Each row of a before or after table is a point. The points were changed in one or more steps. Then noise was added and the rows were shuffled. The steps act on how far a point lies along the listed directions, d1 being the first. What was done? A step turns or swaps two directions, mirrors them in a line or flattens them onto one, adds a multiple of one to another, or multiplies one. Angles are multiples of 10 degrees, from the lower direction toward the higher: turns from -170 to 170, lines from 10 to 170 but not 90. Use the fewest steps. Two steps may share a direction if one is a turn and the other turns, adds or multiplies; they go together, in the order done. Otherwise the lowest direction goes first.

Directions:
(1): [-0.02 -0.11 -0.48]
(2): [ 0.34  0.35 -0.10]
(3): [-0.36  0.34 -0.07]
Before:
[[ 0.43  0.05  0.03]
 [-0.07  0.04 -0.55]
 [-0.13  0.03 -0.65]
 [-0.53  0.04 -0.18]
 [ 0.02 -0.01 -0.12]
 [-0.38  0.06  0.08]
 [ 0.21 -0.14 -0.42]
 [ 0.19 -0.61 -0.09]]
After (8 x 3):
[[-0.29  0.21 -0.54]
 [-0.11 -0.28 -0.41]
 [-0.06  0.08 -0.06]
 [-0.45  0.24  0.32]
 [ 0.05 -0.33 -0.15]
 [ 0.11  0.28  0.20]
 [-0.24  0.20 -0.45]
 [-0.28  0.36 -0.14]]
Steps: mirror d1 and d3 in the line at 30 degrees; multiply d2 by 0.7

Directions:
(1): [ 0.20 -0.26 -0.03  0.14  0.40  0.16 -0.39  0.35 -0.40]
(2): [ 0.16 -0.21  0.03  0.51  0.25 -0.46  0.22 -0.30  0.00]
(3): [ 0.55  0.00  0.14  0.11 -0.19  0.49  0.19 -0.29 -0.13]
(4): [-0.23 -0.75  0.14 -0.21 -0.10  0.12  0.05 -0.17  0.05]
(5): [ 0.09 -0.02 -0.64 -0.32  0.05 -0.11 -0.01 -0.35 -0.30]
(6): [-0.17  0.01 -0.22  0.02  0.49  0.36  0.50  0.13  0.18]
Before:
[[ 0.21  0.10 -0.08  0.36 -0.03 -0.09 -0.71  0.38 -0.41]
 [-0.30 -0.42  0.03  0.03  0.19 -0.20 -0.18  0.23  0.15]
 [ 0.06  0.64  0.09  0.16 -0.24 -0.25 -0.45  0.22 -0.20]
 [ 0.04  0.28 -0.46 -0.09  0.33 -0.14 -0.20  0.16 -0.30]
 [ 0.38 -0.08 -0.12  0.20  0.03  0.08 -0.35  0.09 -0.32]
 [-0.36 -0.03  0.46 -0.07 -0.53 -0.08  0.25 -0.12  0.60]
 [ 0.04  0.44  0.17 -0.06 -0.47  0.24  0.02  0.20  0.27]
 [ 0.13  0.80 -0.36  0.13  0.29 -0.08 -0.23  0.14 -0.27]
 [-0.05 -0.62 -0.22 -0.07  0.18 -0.59 -0.43  0.15 -0.14]
 [-0.35  0.31  0.21 -0.26 -0.26  0.13 -0.01  0.16  0.25]
 [-0.12 -0.50  0.34  0.37  0.21 -0.14  0.22  0.05  0.30]
 [-0.28 -0.50  0.00  0.08  0.41 -0.29 -0.21  0.31 -0.14]
 [-0.05  0.12  0.21 -0.06 -0.50 -0.07  0.28 -0.27  0.31]]
After (13 x 9):
[[ 0.17  0.70  0.05  0.48  0.25 -0.23 -0.25  0.21 -0.10]
 [-0.21 -0.39  0.32 -0.14 -0.25 -0.41 -0.52  0.34  0.26]
 [ 0.08  0.63 -0.16  0.14 -0.29 -0.45 -0.18 -0.10 -0.17]
 [-0.11  0.13 -0.16 -0.22 -0.21  0.12  0.52 -0.29  0.33]
 [ 0.05  0.23  0.23  0.41  0.23 -0.36 -0.23  0.35 -0.08]
 [-0.15  0.09 -0.38 -0.10  0.17 -0.26  0.27 -0.36 -0.05]
 [ 0.21  0.28 -0.54  0.06 -0.06 -0.13  0.35 -0.32  0.03]
 [-0.34 -0.02 -0.41 -0.48 -0.14  0.07  0.51 -0.43  0.31]
 [-0.31 -0.37  0.07 -0.23  0.05 -0.22 -0.51  0.38 -0.15]
 [-0.32 -0.36 -0.14 -0.24  0.04 -0.15 -0.31  0.18  0.04]
 [ 0.32 -0.01  0.11  0.22 -0.32 -0.03 -0.38  0.05 -0.14]
 [ 0.19  0.23 -0.05  0.27 -0.43 -0.37 -0.64  0.06 -0.34]
 [-0.22 -0.27 -0.15 -0.56 -0.02  0.39 -0.21  0.19  0.00]]
Steps: turn d1 and d6 by -40 degrees; turn d2 and d5 by -150 degrees
